Every row gives one point. Each copy is the shape, with its points in the same order, turned, moved and blurred by noise. Say if it was mirrored as well.

Shape (7 x 2):
0.2  -2.7
0.6  -2.8
4.0  1.9
2.2  0.2
3.1  0.2
3.1  0.4
-6.3  -1.5
Copy 1 (7 x 2):
-2.9  -0.6
-3.1  -0.3
-1.4  5.3
-1.6  2.7
-1.9  3.5
-1.8  3.4
1.7  -5.2
Copy 1 is: mirrored
Copy 2 (7 x 2):
-1.8  -2.1
-2.3  -2.3
-6.0  1.9
-3.8  0.5
-4.7  0.3
-4.6  0.8
4.4  -0.6
Copy 2 is: mirrored
Copy 3 (7 x 2):
-2.2  -2.7
-2.6  -2.5
-1.5  3.4
-1.7  0.6
-2.5  1.5
-2.0  1.7
3.5  -6.5
Copy 3 is: mirrored

Shape (6 x 3):
0.6  -3.7  0.7
-0.4  1.4  -1.1
5.9  -2.5  -2.0
2.8  -0.8  -0.6
-2.1  0.0  -1.6
-3.0  -4.0  -6.6
Copy 1 (6 x 3):
0.8  -4.0  1.1
0.2  1.0  -1.0
5.6  -3.9  -2.5
3.0  -1.8  -0.8
-1.7  -0.2  -1.1
-4.1  -4.4  -5.5
Copy 1 is: only turned
Copy 2 (6 x 3):
0.7  -2.6  2.6
-0.4  0.1  -1.9
4.5  2.1  3.5
2.6  0.3  1.0
-2.3  -0.4  -0.7
-5.5  2.6  4.0
Copy 2 is: mirrored
Copy 3 (6 x 3):
1.5  -2.1  -0.6
-0.7  2.4  -2.9
6.3  0.9  -2.1
2.6  1.5  -1.7
-1.7  0.4  -4.0
0.0  -3.4  -8.8
Copy 3 is: only turned
Copy 4 (6 x 3):
-1.6  -2.7  1.1
-1.9  2.2  -1.0
4.0  -2.5  -1.5
1.7  -0.3  0.0
-3.6  1.2  -1.9
-4.7  -2.9  -6.8
Copy 4 is: only turned

Shape (11 x 6):
-1.0  0.9  -0.2  3.9  0.1  -1.5
-0.1  -1.9  -5.4  -2.8  1.8  -3.5
3.3  -4.3  -5.7  -2.3  1.8  -2.0
-4.0  -4.2  -0.6  2.5  -2.5  2.3
-0.4  -5.3  1.5  0.9  -5.2  0.3
-1.5  0.7  0.8  -3.2  5.9  -2.1
-3.8  4.1  -0.4  5.5  -0.7  2.5
1.3  -0.5  3.2  -0.5  2.2  -2.2
-1.1  2.9  -2.7  0.2  2.2  -4.3
-4.1  4.2  -0.1  -2.8  2.3  3.5
-3.4  0.5  0.1  -1.8  -0.9  2.3
Copy 1 (11 x 6):
-0.5  1.0  -1.5  1.2  -1.5  -1.6
-1.8  -4.5  -4.6  -4.8  -0.8  -1.9
0.5  -7.5  -4.2  -3.8  0.0  0.0
-4.2  -2.2  0.0  2.1  -3.8  1.6
-2.4  -4.3  3.3  0.9  -5.9  0.0
-3.1  0.6  -1.2  -5.3  3.7  -2.3
-0.8  5.5  -1.8  3.6  -2.7  1.7
0.3  -0.3  2.5  -2.2  1.8  -3.1
0.3  1.8  -4.5  -3.0  -0.6  -4.0
-2.6  5.2  -1.2  -4.8  -0.2  4.2
-3.0  0.9  0.3  -2.3  -2.4  2.7
Copy 1 is: only turned
Copy 2 (11 x 6):
-0.1  3.0  -0.1  3.4  0.2  -2.5
-1.6  -0.9  -5.0  -3.3  -1.9  -1.7
2.2  -3.3  -5.8  -3.1  -3.7  0.0
-3.9  -2.6  0.8  5.3  -1.9  1.2
-1.1  -3.9  3.8  3.2  -5.2  0.2
-0.3  1.0  -1.7  -3.7  4.9  0.5
-2.4  5.3  -0.1  6.8  0.8  0.9
1.8  -0.1  1.6  -2.1  1.4  -0.6
-1.0  4.7  -3.1  -1.5  0.0  -2.9
-4.1  4.1  -1.0  0.3  2.9  5.1
-3.8  1.3  0.8  0.5  -1.4  3.6
Copy 2 is: only turned

Shape (11 x 8):
2.8  -3.5  1.4  -5.1  -3.9  -4.9  0.4  5.8
2.5  0.7  2.3  3.1  1.4  -0.4  4.2  -1.8
2.1  4.8  3.9  -3.1  3.6  -2.7  0.2  -2.3
3.0  -2.1  -0.1  0.8  3.6  2.3  0.0  1.1
-0.6  0.5  4.3  -2.0  -2.0  1.2  -2.8  -2.0
-2.9  -3.6  -2.8  2.5  -1.8  1.4  -1.8  -0.6
4.6  4.8  1.4  3.2  1.0  -2.2  4.3  0.1
-2.9  4.8  -4.0  -4.4  1.9  2.6  0.5  0.9
3.4  -0.3  -3.9  3.1  1.6  1.6  -2.2  -2.2
-1.1  4.6  -3.6  -5.2  -1.5  1.4  3.2  -1.3
-1.4  1.6  -1.8  2.0  -3.2  2.6  0.5  -0.4
Copy 1 (11 x 8):
3.7  -2.4  0.9  -6.9  -2.6  -5.7  1.8  6.9
3.1  1.1  1.6  3.6  -0.2  -1.6  5.4  0.5
4.1  5.5  4.5  -1.4  2.1  -3.0  0.4  -1.2
5.3  -1.2  -0.6  1.0  2.5  1.8  2.0  3.1
1.4  -0.3  5.2  -2.2  -1.2  0.1  -1.8  -0.4
-2.1  -4.1  -2.2  0.7  -0.5  2.2  -0.4  1.9
4.3  5.5  0.5  4.2  -1.5  -3.6  4.6  0.5
-1.8  6.5  -1.1  -3.2  2.1  3.4  0.5  3.8
4.1  0.1  -4.4  2.9  0.5  2.0  -1.5  0.0
-1.1  6.0  -2.0  -4.9  -1.5  2.7  2.9  0.8
-2.0  0.8  -1.0  0.7  -2.6  2.5  1.6  2.5
Copy 1 is: only turned
Copy 2 (11 x 8):
6.1  -4.3  1.4  -0.5  -4.0  -6.4  -0.4  4.6
1.5  0.0  2.9  6.0  -0.3  0.4  2.1  -3.2
0.3  2.7  3.2  5.1  0.6  -5.0  -4.7  -1.9
3.3  -1.8  0.2  3.4  2.9  2.1  -1.4  0.4
-0.7  -0.1  3.4  -1.8  -1.9  -0.8  -3.8  -1.8
-0.5  -2.2  -2.7  -2.8  0.6  1.8  2.5  -0.8
3.5  4.1  2.1  7.5  -1.8  -1.3  2.0  -1.9
-3.8  2.1  -4.3  3.4  -0.8  -0.8  -3.8  3.8
3.4  1.0  -4.0  1.8  2.0  2.5  -0.6  -3.4
-3.3  0.8  -4.2  4.7  -5.0  -2.0  -3.1  1.3
-0.9  1.5  -1.7  0.1  -3.1  2.3  1.4  -0.5
Copy 2 is: mirrored
Copy 3 (11 x 8):
1.2  -1.8  -0.8  -4.4  -3.6  -5.1  2.3  6.3
1.0  2.2  1.7  3.9  2.2  0.8  4.8  -0.9
-0.6  6.3  2.5  -3.5  3.2  -1.2  3.2  -0.2
2.0  -2.2  0.0  1.3  3.6  2.3  0.0  2.4
-1.8  2.1  5.2  -1.1  -2.3  0.1  -0.6  0.0
-4.3  -3.2  -1.0  3.4  -2.4  1.2  -2.6  -0.1
2.2  6.1  -1.2  4.1  2.1  0.0  4.7  2.2
-5.4  2.9  -3.0  -5.0  0.3  6.1  0.4  2.3
1.0  -0.4  -2.7  2.6  1.3  2.0  -3.5  -1.0
-3.2  4.0  -3.1  -4.0  -3.1  4.7  3.6  -0.2
-2.6  1.8  -1.2  2.3  -3.6  3.3  0.1  1.3
Copy 3 is: only turned
Copy 4 (11 x 8):
1.1  -4.3  -1.0  -7.1  -3.3  -4.4  -0.1  3.9
2.4  2.2  -0.3  1.5  -0.2  -1.2  4.9  -3.2
4.0  3.0  5.5  0.9  1.3  -1.6  -1.1  0.4
2.0  -1.0  -2.8  -1.0  3.0  1.1  0.2  -2.9
-1.9  1.9  3.1  -2.5  -2.5  0.6  -2.3  -2.7
-4.2  -3.4  -3.4  1.0  -2.5  3.2  0.2  -2.4
4.5  4.5  -1.1  2.4  -0.8  -3.0  4.0  0.2
0.1  1.5  0.8  0.4  1.4  6.6  -1.1  5.3
2.6  -0.7  -4.4  3.6  -1.0  2.4  -1.7  -3.4
2.2  2.3  1.5  -0.4  -2.6  6.4  1.2  4.8
-2.4  2.2  -2.9  0.6  -3.4  3.4  1.1  -0.4
Copy 4 is: mirrored

Shape (12 x 9):
0.2  -2.5  -1.9  0.2  -4.6  0.2  -0.2  -2.8  -0.2
-3.0  2.0  1.8  -1.6  1.3  -0.8  0.2  -2.8  3.4
-3.6  4.5  0.2  1.6  -1.5  1.7  0.0  -0.3  -1.1
-4.0  -1.5  -1.0  -0.2  1.8  2.3  -1.1  -2.3  -2.1
-0.3  -0.5  -2.4  4.6  5.9  1.4  0.5  2.3  0.6
1.7  -4.5  -1.1  0.5  -2.9  -5.0  -0.4  3.2  -2.5
2.1  6.0  2.0  0.7  -2.4  0.0  -0.1  0.9  -5.2
1.6  3.3  -1.4  -3.6  -3.8  1.6  -2.0  0.1  -5.5
-2.0  -2.3  -2.0  1.2  -5.7  -2.8  -6.2  0.1  3.7
2.1  0.6  -1.3  -1.1  -2.4  -3.8  -0.2  -4.7  1.6
2.7  -5.5  0.6  -2.3  -1.8  5.2  -1.4  -5.7  3.2
4.7  3.3  -2.5  0.3  -3.4  -1.6  2.2  5.9  0.8
Copy 1 (12 x 9):
0.0  -1.7  -1.6  -0.2  -4.1  1.9  0.7  -2.8  -0.5
-5.0  -2.6  1.3  -3.3  1.9  1.3  -1.0  -0.4  3.5
-4.8  4.1  1.9  -3.6  -0.5  3.1  -1.5  -2.7  0.4
-4.4  -1.0  -1.6  0.0  0.7  5.4  -2.7  -2.2  -0.9
-2.2  4.1  -0.5  3.8  5.2  4.3  1.2  1.5  0.3
0.0  -1.1  -1.6  2.6  -3.2  -1.7  0.6  1.9  -5.3
0.3  4.2  4.4  -3.7  -0.5  -1.0  -3.4  -3.7  -3.3
2.0  1.5  -0.6  -5.6  -1.4  1.4  -4.9  -3.1  -3.3
-2.9  -0.5  -2.7  1.3  -7.0  -1.1  -1.8  1.4  3.4
0.1  -2.4  -1.1  -2.0  -0.2  -3.1  0.5  -3.0  2.4
3.4  -7.1  0.2  1.3  -2.3  6.0  -1.2  -2.0  3.2
4.3  4.6  1.3  -3.7  -1.6  -2.3  2.5  3.1  -1.6
Copy 1 is: only turned
Copy 2 (12 x 9):
-1.2  -0.6  -2.6  -0.5  -4.5  -1.1  0.6  0.1  2.8
-0.8  2.1  1.3  -2.5  3.8  -1.4  0.6  -2.4  2.7
-4.1  4.2  1.2  -1.2  -0.7  1.8  -0.8  0.8  -0.7
-4.8  -1.8  -2.1  0.6  0.9  -0.4  -2.5  -0.6  0.0
0.2  -0.1  0.3  6.3  3.9  -1.2  -0.9  2.6  -2.3
0.3  -4.3  0.2  -0.9  -4.5  -5.2  0.1  6.1  1.0
-0.9  2.0  2.6  -3.8  -4.4  0.6  -0.2  1.7  -5.4
-1.2  0.8  -3.3  -4.9  -4.9  0.3  -1.9  0.8  -4.8
0.0  2.4  -1.6  -1.0  -3.7  -4.2  -4.2  3.2  7.3
1.6  2.8  -1.0  -2.0  -2.6  -5.6  2.0  -2.2  1.9
2.9  -3.8  -4.0  0.6  -1.2  1.5  -1.9  -6.1  5.7
4.8  2.7  -1.1  -1.4  -3.3  0.2  2.8  7.1  -2.0
Copy 2 is: only turned
Copy 3 (12 x 9):
0.9  -2.1  -2.1  -1.7  0.4  -3.4  0.8  1.4  4.4
-2.0  1.1  0.4  -0.8  -1.3  1.6  -2.6  -4.6  0.2
-3.1  2.8  -2.1  0.3  1.4  -0.3  -2.2  2.0  -0.1
-1.9  -2.6  -2.0  -1.0  4.2  0.1  -1.1  -1.0  -0.3
3.8  -1.1  -2.7  5.2  2.7  4.0  0.4  -1.1  -3.4
7.0  -4.1  -1.2  -1.2  0.8  -5.6  -1.2  1.3  -0.4
2.3  6.6  0.6  0.1  2.9  -4.3  -0.1  3.0  0.5
1.6  4.3  -1.3  -5.4  4.5  -3.1  0.7  3.9  1.2
3.0  -2.9  -5.5  -1.9  -1.8  -2.7  -7.0  0.0  5.8
1.9  0.6  -1.5  -2.3  -2.4  -4.1  1.4  -3.9  3.3
0.3  -4.9  0.8  -2.1  1.3  3.3  2.3  -1.0  9.1
7.2  4.1  -2.0  -0.7  -3.9  -0.5  0.7  4.3  -1.6
Copy 3 is: mirrored

Shape (15 x 11):
1.9  0.1  -1.0  0.4  2.3  -3.9  2.0  -1.4  -2.5  -3.4  -0.8
2.2  0.5  -2.7  -4.2  0.7  0.6  1.0  0.0  0.6  5.9  1.0
-1.3  0.8  -2.0  1.6  -9.1  -1.8  5.6  -0.9  -0.7  -4.5  5.3
0.4  2.4  -2.3  0.3  -1.8  -3.5  -1.1  3.1  3.8  -2.9  -2.6
2.3  -0.7  -1.4  -2.0  -3.7  0.8  -5.4  -0.4  4.7  1.2  3.1
2.6  1.1  -1.6  -1.1  -0.7  1.2  -0.2  -1.6  1.7  -4.2  0.6
2.0  4.8  2.8  -4.3  1.3  2.3  0.7  -0.7  1.6  -1.9  3.1
-0.3  -0.8  4.8  -1.3  1.2  4.6  0.3  -2.9  0.4  -2.5  0.1
-0.1  2.0  -1.1  0.5  0.1  3.7  0.5  3.2  -0.6  -2.2  2.4
1.3  2.1  -0.2  -2.3  -7.6  -0.6  -6.5  -1.0  -3.8  3.6  -6.0
0.1  -0.3  -1.2  5.7  -0.4  -0.3  4.5  0.4  2.2  6.3  4.1
-4.1  2.3  -4.1  -1.4  6.4  -2.4  -3.7  -1.1  -2.4  -6.1  0.1
-1.7  -2.4  2.3  -0.7  4.9  0.5  4.9  -2.4  2.3  0.1  -2.5
-0.4  1.1  -0.9  2.4  -5.7  4.4  -0.3  -3.9  1.4  0.7  -0.5
0.3  3.0  2.7  -3.3  -0.8  0.5  2.0  -2.9  2.4  -2.4  -2.2
Copy 1 (15 x 11):
4.4  -0.3  -2.0  -2.5  1.3  -4.5  3.6  0.2  -2.3  0.6  -2.7
1.2  2.4  -0.1  -2.8  2.1  2.8  -1.0  0.0  1.1  5.6  3.3
3.9  0.5  -3.3  -1.1  -4.2  -3.1  9.1  -2.8  3.7  -3.0  6.5
2.3  2.2  -1.8  -0.8  -2.0  -4.2  0.6  5.6  3.2  -1.2  -0.6
-0.5  0.2  -2.3  -1.0  -1.3  1.1  -4.6  -0.2  2.9  -3.1  4.8
3.5  2.0  -1.7  -3.1  1.1  -1.0  0.8  -0.3  1.1  -3.9  0.2
1.0  2.6  3.3  -4.3  4.7  -2.4  0.3  -1.2  -0.4  -2.6  3.9
-0.8  -0.2  4.5  -2.8  1.8  0.8  2.3  -3.0  -0.4  -4.7  -1.3
-0.1  3.8  -0.2  0.3  2.5  0.8  4.4  2.3  -0.5  -3.4  2.4
-0.6  4.1  0.8  -4.6  -10.5  1.1  -2.6  0.6  -3.7  1.8  1.1
3.3  -0.4  -0.1  6.7  1.3  1.2  2.6  -1.9  3.5  4.5  3.1
-3.4  3.0  -5.7  -3.7  4.4  -6.3  2.3  1.7  -3.2  -1.8  -4.5
0.7  -2.9  3.4  -2.0  4.6  -0.9  3.7  -1.0  2.7  1.5  -4.6
0.4  4.1  0.2  0.4  -4.9  2.2  1.7  -3.5  3.4  -2.8  0.9
2.0  2.2  4.0  -5.4  0.1  -3.2  1.8  -1.3  2.5  -1.5  -0.3
Copy 1 is: only turned
Copy 2 (15 x 11):
-4.3  -4.5  -2.6  3.1  1.2  -0.8  1.7  1.8  1.6  -2.8  -2.1
-1.4  -1.9  -2.5  -2.7  -0.2  3.5  2.8  1.1  0.0  4.1  2.4
-4.0  0.9  -2.0  3.1  -7.4  -6.6  1.4  2.4  -2.0  -3.8  5.5
-0.1  1.4  -5.2  -0.7  -2.0  -2.9  -0.5  4.7  2.7  -1.0  -3.3
2.3  -1.0  -2.4  -3.8  -4.3  -0.4  -3.8  -1.1  1.7  1.4  2.2
-1.1  0.2  -1.8  1.1  -2.5  0.1  0.8  -1.0  1.7  -3.6  -0.7
-2.5  1.9  3.3  -1.8  -1.5  3.0  0.6  1.0  1.3  -3.4  -0.3
0.6  -0.1  3.6  2.9  0.1  -0.1  0.7  -3.8  -0.7  -2.3  -1.5
1.1  2.2  -0.8  0.8  1.5  1.3  1.5  2.7  -0.5  -3.6  2.9
0.4  0.0  -5.8  -1.2  -3.8  0.1  -3.9  -0.2  -7.9  3.4  -5.5
-0.4  -1.4  -1.0  5.5  0.0  -0.5  -0.1  4.4  1.2  5.5  7.3
-6.0  0.4  -4.7  -1.6  7.5  -2.6  -0.7  0.6  1.8  -5.6  -3.0
-1.4  -1.6  1.7  3.2  3.5  -1.3  5.5  -1.1  3.5  2.8  -1.3
0.3  3.9  -2.9  4.1  -3.3  -0.4  -1.1  -2.6  -1.6  1.4  1.7
-3.3  2.0  1.8  1.0  -2.9  0.5  2.3  -0.9  0.9  -0.6  -4.3
Copy 2 is: mirrored
